Rows are points. Each copy is the shape, with its points in the same order, turned, moved and blurred by noise. Some copies are also mirrored. Which?

Shape:
[[+0.34, -0.27, +0.30],
[+0.25, +0.07, +0.36],
[-0.18, -0.26, +0.11],
[-0.24, -0.25, +0.23],
[+0.09, +0.31, -0.01],
[-0.50, +0.00, -0.43],
[+0.25, +0.31, -0.07],
[+0.35, -0.26, -0.13],
[+0.28, +0.16, -0.10]]
Copy 1:
[[+0.48, -0.46, -0.01],
[+0.23, -0.42, +0.16],
[+0.06, -0.24, -0.36],
[-0.10, -0.34, -0.31],
[+0.10, -0.01, +0.29],
[-0.23, +0.37, -0.37],
[+0.13, +0.03, +0.32],
[+0.49, -0.09, -0.16],
[+0.32, -0.01, +0.24]]
Copy 1 is: only turned
Copy 2:
[[+0.15, +0.32, +0.42],
[+0.18, +0.47, +0.08],
[-0.35, +0.14, +0.18],
[-0.37, +0.20, +0.16],
[+0.12, +0.22, -0.23],
[-0.42, -0.35, -0.31],
[+0.34, +0.16, -0.19],
[+0.22, -0.17, +0.32],
[+0.26, +0.06, -0.09]]
Copy 2 is: only turned
Copy 3:
[[-0.19, -0.30, +0.53],
[-0.29, +0.08, +0.51],
[-0.36, -0.26, +0.01],
[-0.48, -0.26, +0.01],
[-0.10, +0.29, +0.15],
[-0.13, -0.02, -0.55],
[+0.04, +0.29, +0.23],
[+0.14, -0.29, +0.26],
[+0.08, +0.16, +0.23]]
Copy 3 is: only turned
Copy 4:
[[+0.15, -0.56, -0.30],
[+0.01, -0.25, -0.50],
[-0.18, -0.34, +0.08],
[-0.28, -0.32, +0.04],
[+0.03, +0.13, -0.31],
[-0.23, +0.28, +0.46],
[+0.19, +0.11, -0.39],
[+0.38, -0.34, -0.05],
[+0.30, +0.03, -0.22]]
Copy 4 is: mirrored

Shape:
[[-0.33, +0.46, -0.19, +0.30],
[-0.05, +0.36, +0.03, +0.14],
[+0.09, +0.45, +0.66, +0.36],
[+0.01, -0.17, -0.09, +0.15],
[-0.30, +0.01, -0.06, -0.25],
[+0.06, +0.10, -0.05, +0.24],
[+0.39, +0.05, +0.37, -0.22],
[-0.43, -0.03, +0.04, -0.11],
[+0.23, -0.17, -0.26, -0.20],
[+0.08, -0.25, +0.21, +0.40]]
Copy 1:
[[-0.12, -0.54, +0.25, -0.18],
[-0.17, -0.20, +0.14, -0.10],
[-0.71, -0.06, -0.36, -0.14],
[+0.26, -0.12, -0.17, +0.17],
[+0.29, -0.02, +0.12, -0.35],
[-0.02, -0.22, -0.07, +0.12],
[-0.14, +0.52, -0.16, +0.06],
[+0.24, -0.13, -0.02, -0.47],
[+0.33, +0.19, +0.13, +0.22],
[+0.07, -0.13, -0.44, +0.18]]
Copy 1 is: mirrored
Copy 2:
[[+0.15, +0.53, -0.02, +0.39],
[-0.08, +0.41, +0.18, +0.04],
[-0.05, +0.60, +0.79, +0.02],
[+0.24, -0.07, +0.01, -0.03],
[-0.27, -0.10, -0.08, +0.29],
[+0.22, +0.18, +0.08, -0.01],
[-0.31, +0.02, +0.36, -0.43],
[-0.12, -0.14, +0.13, +0.41],
[+0.00, -0.17, -0.28, -0.29],
[+0.37, -0.05, +0.37, -0.06]]
Copy 2 is: only turned
Copy 3:
[[-0.55, +0.24, +0.20, -0.32],
[-0.20, +0.13, +0.08, -0.34],
[+0.07, -0.23, +0.24, -0.87],
[-0.08, -0.14, +0.19, +0.07],
[-0.36, -0.15, -0.19, +0.02],
[-0.12, -0.01, +0.30, -0.12],
[+0.32, -0.16, -0.21, -0.26],
[-0.47, -0.27, -0.14, -0.06],
[+0.14, +0.01, -0.10, +0.34],
[+0.06, -0.48, +0.42, -0.12]]
Copy 3 is: only turned
Copy 4:
[[-0.56, -0.33, -0.06, -0.51],
[-0.44, -0.13, +0.04, -0.24],
[-0.87, -0.04, +0.32, +0.27],
[-0.01, -0.22, -0.20, +0.03],
[+0.02, -0.41, +0.16, -0.21],
[-0.32, -0.13, -0.21, -0.08],
[-0.07, +0.25, +0.27, +0.21],
[-0.04, -0.55, +0.21, -0.16],
[+0.23, +0.02, -0.14, -0.13],
[-0.20, -0.24, -0.25, +0.29]]
Copy 4 is: only turned
